Each point is reached from the start by the listed moves, each made once or not at all, plus a little noise. Is the number of moves made odd or even? Then give how often each move was made.

Moves:
(1): | -16 | -46 |
(2): | 32 | -3 |
Start: |  9 | -2 |
Points:
|  24 | -50 | => even (1, 1)
|  -9 | -48 | => odd (1, 0)
| 41 | -4 | => odd (0, 1)

Moves:
(1): |  -2 |  14 | -25 |   7 | -28 | -50 | -30 |   8 |   2 |
(2): |   8 | -31 | -27 |  23 |  39 | -36 |  -9 |  -6 |  -8 |
(3): | -43 | -22 |  38 |  10 | -10 | -11 |  10 | -25 |  44 |
(4): | -19 |  47 | -29 | -74 | -16 |  30 |  -7 | -17 |   3 |
(5): |  -1 | -10 |  15 |   6 |  33 |  43 |   3 |  -6 |  23 |
(6): |  16 | -13 | -20 | -12 | -26 | -12 | -19 | -25 |  -5 |
(7): |  -2 | -18 |  16 |  -2 |  14 | -26 | -34 | -23 | -37 |
(8): | -22 |   0 | -38 | -13 |   6 | -24 |   0 |  43 |  28 |
Start: | -12 |   9 |   6 |   4 |  14 |  16 |   9 |   3 |   7 |
Points:
| -38 | -19 |  -4 |  -4 |  66 |  10 | -25 |  19 |  19 | => odd (0, 0, 0, 0, 1, 0, 1, 1)
| -56 | -87 | -10 |  21 |  67 | -56 | -41 | -39 |  52 | => even (0, 1, 1, 0, 1, 1, 1, 1)
| -53 | -26 | -13 | -48 |  15 | -39 | -51 | -90 |   5 | => odd (0, 1, 1, 1, 0, 1, 1, 0)

Moves:
(1): |  -7 | -19 |  -6 |  -6 | -36 |   5 |  -7 | -26 | -29 | -27 |  21 |  18 |  24 |  36 |  11 |  -8 |  13 |
(2): |  38 |  15 |  -5 |   8 |  21 |   0 | -18 | -18 |   5 |  19 |  18 | -17 |  -1 | -19 | -21 | -31 | -15 |
(3): | -30 |   1 |  -8 | -12 |  10 |  11 | -14 | -21 |   4 | -18 |  18 |  22 |  -4 |   4 | -15 |   4 | -10 |
(4): |  19 |   5 |  -6 |  20 |  30 |  19 |  14 | -19 | -11 |  27 |   5 |  10 |   4 |  16 |  -4 |  -5 |  -8 |
(5): |   1 |  11 |   6 |   5 |  -6 | -18 |  -4 |  16 |  12 |   6 |  29 |  20 | -17 | -30 |  23 | -14 |   0 |
(6): |   3 |  -6 |  25 |  10 | -40 |  12 |  30 |  27 |   4 |  52 |  23 |  17 | -38 |  -1 |  -3 | -24 | -51 |
(7): | -17 | -18 |  -6 |   2 | -18 | -26 | -15 |  23 |  30 |  -7 |  -3 | -29 |  18 |  19 |  38 |  -5 |  10 |
(8): |  19 | -10 |   5 | -16 |  21 |  -9 |  -1 |  14 | -12 |  26 | -14 | -15 |   6 |   7 |  11 |  -4 |   6 |
(9): | -38 |  -4 |  -1 |   5 | -12 |  29 |  21 |  23 | -42 |   8 |  16 |  18 |  -5 |  30 | -20 |   7 |   0 |
(10): | -12 | -16 |   1 |  12 |   1 |   8 |  -6 | -35 |  -9 | -13 |   4 |  -5 |  -2 | -15 | -14 |  -5 |  -5 |
(11): | -13 |   5 |   5 |   6 |  -2 |  -5 |  15 | -19 | -10 | -12 |   8 |   5 |  -3 |   7 | -19 |  17 | -18 |
(12): | -25 |  -2 |  -1 | -23 | -13 |   0 | -14 |  20 | -13 | -36 |  -3 |  -3 |  -9 | -15 |  38 |  -1 | -27 |
(13): |  -7 |   5 |   9 |   8 |  -5 | -20 |  -5 |   1 | -18 |   7 | -15 |   4 |  -1 |   3 |  -6 |  -5 |   4 |
(14): |  17 |  -3 |  22 |   4 |   6 |   5 | -16 |  14 |  28 | -11 |  -1 |   7 |  39 | -23 |   9 |  -2 |   4 |
Start: |  31 |   0 |  12 |   7 |  29 | -18 |   6 |  26 | -12 |  -9 | -19 |  14 |   4 |  15 | -15 |   4 | -17 |
Points:
|  -70 |  -35 |   22 |   15 |  -67 |   -2 |   -6 |   18 |  -62 |  -35 |  113 |   60 |  -33 |   29 |    5 |  -54 | -121 | => even (1, 1, 1, 0, 1, 1, 1, 0, 1, 1, 1, 1, 0, 0)
|  80 | -41 |  24 |  38 |  49 | -37 | -47 | -20 | -28 |  13 |  -5 | -15 |  91 |  37 |  10 | -60 |  -7 | => even (1, 1, 0, 1, 0, 0, 1, 1, 0, 1, 0, 0, 1, 1)
|   -2 |   -4 |   57 |   25 |  -36 |  -21 |    6 |  113 |    1 |   10 |   68 |   33 |  -11 |  -18 |   31 |  -49 | -114 | => even (0, 1, 0, 0, 1, 1, 1, 0, 1, 0, 1, 1, 0, 1)
